Each row of a before or after table is a point. The points were changed in one or more steps. Then noise was added and the rows were shuffled. The steps act on how far a point lies along the listed directions, d1 being the first. Name the steps. A step turns or swaps two directions, mirrors them in a line or flattens them onto one, adds a multiple of one to another, or multiplies one. Angles are multiples of 10 degrees, from the lower direction toward the higher: turns from -170 to 170, lines from 10 to 170 but not 90. Use the fewest steps. Two steps may share a direction if one is a turn and the other turns, adds or multiplies; they go together, in the order done. Otherwise the lowest direction goes first.

Directions:
(1): 0.135 0.157
(2): -0.157 0.135
Before, 8 rows:
-0.008 0.096

0.007 0.021

0.057 0.027

-0.022 -0.027

0.005 -0.025

-0.069 0.031

0.065 0.052

-0.041 0.019
After:
-0.084 0.012

-0.048 0.009

0.012 -0.021

0.071 0.053

-0.019 0.079

-0.021 -0.026

0.065 0.035

0.003 0.019
Steps: add -0.3 times d2 to d1

Directions:
(1): -0.016 0.165 -0.191
(2): 0.235 -0.061 -0.073
(3): 0.094 0.181 0.149
Before (10 x 3):
-0.042 -0.059 -0.003

0.011 0.024 0.083

0.042 0.035 -0.027

0.014 0.073 -0.019

0.020 -0.049 -0.024

0.093 0.016 -0.069

0.028 0.001 -0.016

-0.035 0.040 -0.050

-0.047 0.024 -0.063

0.000 0.021 -0.053
After, 10 rows:
0.036 -0.019 0.009

0.023 0.086 0.007

0.082 -0.067 0.054

0.025 -0.041 -0.033

0.034 -0.022 0.051

-0.052 -0.046 0.037

-0.049 -0.045 0.050

-0.013 -0.040 0.041

-0.034 -0.009 -0.059

0.003 0.001 0.077
Steps: mirror d1 and d2 in the line at 100 degrees

Directions:
(1): 0.042 0.229 -0.033 -0.068 -0.081 0.249
(2): 0.337 -0.043 0.045 -0.032 0.099 0.012
Before (13 x 6):
0.079 0.033 -0.007 -0.020 0.003 0.024

-0.039 -0.063 0.024 0.007 0.013 -0.069

-0.028 0.029 0.004 -0.008 0.007 0.019

-0.104 0.019 -0.034 0.036 -0.027 -0.011

0.068 0.025 0.008 -0.019 0.006 0.043

0.060 0.023 -0.011 -0.011 0.011 0.018

0.045 0.063 -0.008 -0.044 0.003 0.059

-0.100 -0.022 -0.011 0.022 -0.009 -0.073

0.039 0.054 -0.002 -0.027 0.028 0.085

-0.038 -0.077 0.006 0.020 0.022 -0.086

0.040 -0.049 -0.011 0.020 0.028 -0.020

0.016 0.071 -0.007 -0.010 -0.023 0.052

0.036 -0.084 0.037 -0.020 0.048 -0.059
After, 13 rows:
0.002 -0.044 -0.019 0.021 0.018 -0.019

-0.028 -0.077 0.029 -0.013 0.035 -0.067

0.106 0.025 -0.003 -0.023 0.012 0.031

-0.003 0.030 0.010 -0.013 0.015 0.026

0.098 0.044 0.001 -0.037 0.039 0.093

-0.153 -0.027 -0.014 0.030 -0.022 -0.078

-0.108 0.017 -0.037 0.036 -0.025 -0.018

0.111 0.056 0.000 -0.051 0.028 0.060

-0.117 -0.060 -0.003 0.035 -0.004 -0.087

0.114 0.017 0.015 -0.026 0.015 0.038

0.088 0.031 -0.010 -0.013 0.021 0.022

-0.098 -0.051 0.021 0.019 -0.006 -0.075

0.070 0.057 -0.001 -0.015 -0.010 0.051
Steps: add 0.7 times d1 to d2

Directions:
(1): -0.171 0.116 0.004 0.315 -0.092 -0.121 -0.043 -0.149 0.059
(2): -0.320 -0.110 0.127 -0.091 -0.117 -0.003 0.009 0.098 -0.172
(3): 0.039 -0.129 0.208 -0.141 -0.091 -0.040 -0.114 -0.258 0.147
(4): -0.122 -0.191 0.008 0.126 0.231 0.236 -0.053 -0.015 0.115
(5): -0.012 0.078 0.229 -0.003 0.280 -0.220 0.002 0.081 0.004
Before (11 x 9):
0.064 0.003 -0.023 -0.018 -0.034 -0.018 0.012 -0.027 0.005

0.032 0.042 -0.028 0.029 0.008 -0.041 -0.029 -0.008 0.010

-0.004 0.021 0.065 0.027 0.006 -0.029 -0.021 -0.056 0.016

0.005 0.039 -0.021 0.033 -0.110 0.022 0.012 -0.070 0.022

0.082 0.036 -0.045 -0.013 0.046 0.038 0.022 0.071 -0.015

0.015 -0.010 0.061 -0.032 0.053 0.020 -0.024 -0.017 0.040

0.082 0.056 0.030 -0.088 0.016 -0.089 0.020 0.029 -0.031

-0.015 -0.047 -0.023 -0.092 -0.057 0.071 0.003 0.036 -0.045

-0.051 0.008 -0.074 0.096 -0.017 0.043 0.008 0.037 -0.002

-0.020 0.057 0.020 -0.042 -0.067 -0.047 -0.002 0.029 -0.089

-0.017 -0.013 0.045 -0.021 0.008 -0.011 -0.063 -0.034 0.007
After:
0.084 0.044 -0.032 -0.088 -0.120 0.016 0.043 -0.003 -0.028

0.034 -0.056 -0.026 0.006 0.043 0.062 0.003 -0.014 0.033

-0.007 0.019 0.023 -0.021 -0.008 -0.035 -0.047 -0.008 -0.019

0.042 0.086 -0.050 -0.028 -0.151 -0.083 0.027 0.027 -0.054

-0.024 -0.123 0.033 0.018 0.232 0.131 -0.026 0.021 0.072

-0.038 -0.072 0.029 -0.060 0.069 0.097 -0.021 0.051 -0.040

-0.133 -0.122 -0.019 0.067 0.046 0.169 -0.039 -0.015 0.038

0.059 0.064 0.044 -0.057 -0.037 -0.075 0.011 -0.003 -0.041

0.069 0.031 -0.026 -0.036 0.009 -0.037 -0.021 0.016 -0.002

-0.022 0.026 0.045 0.044 0.040 0.000 -0.024 -0.025 0.038

-0.009 -0.044 -0.015 0.100 0.123 0.116 -0.026 -0.002 0.069
Steps: turn d1 and d4 by -110 degrees; multiply d4 by 2.5; multiply d3 by 0.4

Directions:
(1): -0.176 0.375 0.000 -0.025 0.129 -0.104 0.168 -0.123 0.050 0.020 0.101
 -0.015
(2): 0.119 -0.056 -0.163 0.019 0.137 -0.243 -0.077 0.039 0.252 -0.145 0.103
 0.178
(3): -0.123 -0.038 -0.122 -0.218 0.003 0.080 -0.093 -0.048 0.075 -0.273 0.024
 -0.282
(4): -0.110 0.113 0.201 -0.155 0.108 0.031 -0.148 0.251 -0.054 -0.134 -0.119
 0.186
(5): -0.249 -0.066 -0.166 0.065 0.074 -0.087 -0.072 -0.020 0.080 0.151 -0.332
 -0.012
(6): -0.190 -0.099 -0.050 0.244 0.039 -0.088 0.023 -0.012 -0.280 -0.223 0.091
 0.048
Before:
0.040 -0.041 0.091 -0.036 -0.036 0.092 -0.022 0.076 -0.047 0.084 -0.075
 0.043

-0.017 -0.005 0.044 0.029 -0.016 -0.003 0.001 0.054 -0.039 -0.021 0.017
 0.020

-0.063 -0.022 0.039 0.051 0.032 -0.005 -0.016 0.003 -0.097 0.007 -0.031
 -0.003

-0.025 0.029 0.009 -0.102 0.014 -0.016 -0.059 0.053 0.119 0.059 -0.154
 0.012

-0.026 0.055 0.004 -0.015 -0.004 -0.021 0.047 -0.029 -0.014 -0.023 0.042
 -0.002

0.034 -0.034 -0.023 -0.074 -0.017 0.039 -0.030 0.010 0.043 0.022 0.004
 -0.061

-0.002 0.063 0.073 -0.020 -0.027 0.040 0.032 -0.031 -0.006 0.149 -0.065
 0.022

-0.066 0.021 -0.011 -0.032 -0.013 0.004 0.012 -0.008 0.003 0.012 -0.039
 -0.021

0.016 0.002 0.075 -0.067 0.010 0.047 -0.072 0.080 -0.035 0.012 -0.078
 0.034

-0.116 0.092 0.014 -0.063 0.041 0.035 -0.009 0.010 -0.020 0.014 -0.030
 -0.030

0.003 0.041 0.033 -0.071 0.011 0.026 -0.051 0.068 0.066 0.039 -0.083
 0.004

-0.065 -0.028 -0.042 0.003 0.032 -0.048 -0.028 0.008 0.059 0.041 -0.087
 -0.004

0.007 0.033 0.009 0.045 -0.020 -0.020 0.027 -0.025 -0.027 0.013 0.052
 0.028

0.008 0.038 0.056 -0.072 0.014 0.065 -0.034 0.045 0.002 -0.050 -0.032
 -0.071
After:
-0.035 -0.004 0.028 -0.009 -0.018 0.015 -0.011 0.049 -0.010 -0.018
 -0.021 -0.022

0.034 -0.020 -0.039 -0.013 0.042 -0.077 -0.025 0.019 0.106 -0.023 0.020
 0.031

-0.007 -0.056 0.020 -0.103 0.002 0.074 -0.081 0.085 0.050 0.049 -0.139
 0.007

0.055 0.032 -0.011 -0.128 -0.015 0.076 -0.021 -0.018 0.130 0.063 -0.085
 -0.144

0.113 0.043 -0.020 -0.204 0.000 -0.020 -0.063 0.028 0.261 0.034 -0.063
 -0.029

-0.044 0.053 0.002 -0.001 -0.011 -0.011 0.048 -0.037 -0.027 0.000 0.017
 -0.007

0.049 0.006 0.011 -0.187 0.000 0.069 -0.097 0.046 0.118 0.036 -0.109
 -0.069

0.074 0.040 -0.005 -0.161 0.001 0.041 -0.061 0.040 0.186 0.045 -0.061
 -0.057

-0.044 0.085 -0.064 -0.121 0.048 0.009 -0.023 -0.031 0.132 0.063 -0.034
 -0.069

0.055 -0.037 -0.027 -0.043 -0.026 0.028 -0.007 -0.006 0.051 0.080 0.002
 -0.055

-0.081 0.042 0.023 -0.024 0.043 -0.030 -0.027 0.012 0.023 0.057 -0.104
 0.067

-0.024 0.011 -0.047 -0.037 -0.002 -0.032 0.006 -0.020 0.071 0.019 -0.025
 -0.007

-0.061 0.033 0.031 0.065 -0.007 -0.013 0.013 0.000 -0.094 -0.019 0.020
 0.043

-0.066 -0.032 -0.009 0.026 0.057 -0.041 -0.044 0.010 -0.031 -0.026
 -0.039 0.001
Steps: turn d2 and d5 by -70 degrees; turn d3 and d4 by -60 degrees; add -1.5 times d3 to d6
